Each row of a before or after table is a point. The points were changed in one or more steps. Then noise was added and the rows were shuffled. The steps act on columns, c1 being the first. Write out the steps. A step turns or swaps two columns, mirrors them in a line or flattens them onto one, adds a multiple of one to another, or multiplies or shifts one. Angles are multiples of 10 degrees, from the lower column toward the higher: turns from -170 to 170, lines from 10 to 170 but not 90. Use the fewest steps. Two steps may share a column if one is a turn and the other turns, adds or multiplies; they go together, in the order done. Otherwise the lowest column goes first.
In the rows, zero is written as 128.

Before (13 x 2):
[[116 144]
 [160 110]
 [143 151]
 [ 84 170]
 [ 97 176]
 [ 70  98]
 [145 130]
 [107 151]
 [157 135]
 [104  90]
 [104 104]
 [120 157]
 [102  92]]
After:
[[103 112]
 [ 84 158]
 [ 71 106]
 [106  98]
 [ 98 160]
 [139 142]
 [100 102]
 [117 148]
 [144 133]
 [116 138]
 [107 147]
 [156 132]
 [159 114]]
Steps: multiply c2 by 0.7

Before (8 x 6):
[[163 127 161 131 119 121]
 [151  94 143 119 129 153]
 [ 75 106 164 116  97 111]
 [128 123 138  83 100 125]
 [159 111  95  98 143 102]
 [134 123 181 171 131 112]
 [119 123 135 138 204 112]
 [139 114 118 121 101 181]]
After, 8 rows:
[[ 76  93 164  99 111 145]
 [140 153 117 105 116 180]
 [120 112 134 201 152 124]
 [158  91  94 149 103 131]
 [134 111 181 124 171 124]
 [150 113 145 131 119 185]
 [163 121 161 120 128 125]
 [128 119 140 110  80 133]]
Steps: multiply c2 by 1.6; turn c2 and c6 by -50 degrees; mirror c4 and c5 in the line at 50 degrees

Before:
[[ 96  97 166  97 141 110 150 162 134  95 121 161]
 [111 121 171 113  94 135 134 125 187  80 157 132]
 [113  66  70 121 147 116 129 123 132 162 135  87]
 [ 69 142 156 128 137 106 145 172 162 123 147 163]
 [161 107  95 130 160 118 108 119 154 162  95 103]
 [141 107 103 143 154 131  91 131  99 166 146 112]
 [105 173 122  87 116 165 116  78 147 135 113 122]
 [111 107 164 145 148 111 169 112 154 148 127 173]
 [135 135  95 162 194 123 140 111 107 153 124  94]
 [ 96 100 129 131 143 103 124 120 163  94 137 171]
 [ 86 120 152 160 144 160 143 113 161 129  89 150]]
After, 11 rows:
[[135 159 152 122  60 160 144 156 117 129 127 152]
 [116 126 157 141 153 107 146 165 171 124 114 164]
 [162 146 162 108 117 109 171 154 112 135 109 171]
 [148 131 131 100 136 105 125 164 121 115 110 171]
 [150  98 164  97 111 107 150 131 164 116 119 163]
 [163 124  71  66 130 115 131 134 124 144 108  88]
 [154  87 124 176 110 164 113 148  77 132 146 120]
 [210 127  93 108  63 119 114 152 123 141 108 102]
 [188 161  97 132  86 120 142 105 112 140  67  96]
 [190 145 100 105 143 131  91 100 129 143  99 112]
 [161 114 172 123 192 132 136 188 123 109 149 132]]
Steps: shift c1 by 50; swap c2 and c4; turn c5 and c11 by -110 degrees; multiply c5 by 1.6; swap c8 and c9; multiply c10 by 0.4

Before, 11 rows:
[[104 143 109 120 149 175 171 114 116 128 114 133 119 118 142 107 139 143
  129 170]
 [138  89 125 119 145 112 126  80 101 113 152 169 118 132 119 135 111 126
  145 102]
 [188 118 160 118 112 136  94 150 158 121 128  91 115  93  81 124 119  71
  148  97]
 [ 92 122 144 126 137 148 137 168 125 123 125  97 111 119 114  96 150  97
  131 111]
 [116 154 133 131 170 158 160 155  99 127  98 164 111 139 134  97 167 122
   83 171]
 [151 119 195 112  78 139  96 154 164 146 154 112 129  98  71 103 141  71
  137 103]
 [103 110 106  82 166 145 123 100 114 123 123 157 134 114 150 134 147 112
  148 117]
 [140  93 125  77 147 113 102  98 115 131 140 149  81 105 124 116 107 127
  148 123]
 [153  61 131 118 138 119  99 107 139 158 125 170 108 110 101 149 104 130
  156 103]
 [121 137 132 142 142 145 112 155 134 126 137 123 145 107 108  78 165 131
   88 122]
 [114 142 143 135 148 137 130 154  93 141 110 128 160 115 107  78 150 118
  132 151]]
After:
[[ 55 119 144 126 133 146 135 169 126 122 141  98 110 119 130  92 150  96
  133 114]
 [ 99 141 142 135 139 139 132 154  96 136 154 126 161 117 142  73 151 117
  132 154]
 [172 119 197 113  75 140  97 155 161 142 177 113 128 101  93 111 141  73
  138 105]
 [148  87 125 118 145 111 128  83 101 119 131 169 119 131 106 132 109 127
  148 101]
 [ 76 111 107  80 166 144 122 100 116 126 105 156 135 115 135 130 146 109
  152 116]
 [104 153 132 132 164 159 160 154  99 126 127 162 111 137 155  92 167 121
   81 170]
 [ 83 143 105 124 145 173 173 112 117 128 115 129 118 121 144 104 136 144
  128 171]
 [113 136 132 141 132 144 113 155 134 127 146 122 145 107 116  80 166 131
   90 123]
 [248 119 160 116 112 137  93 149 158 124 174  90 113  94 120 126 118  69
  150  97]
 [151  94 126  77 145 111 101  98 113 133 131 147  81 104 118 116 106 129
  147 125]
 [180  63 131 115 142 120 101 108 140 148 156 172 107 110 129 146 103 126
  157 105]]
Steps: multiply c1 by 2; turn c5 and c16 by -10 degrees; multiply c10 by 0.7; mirror c11 and c15 in the line at 130 degrees
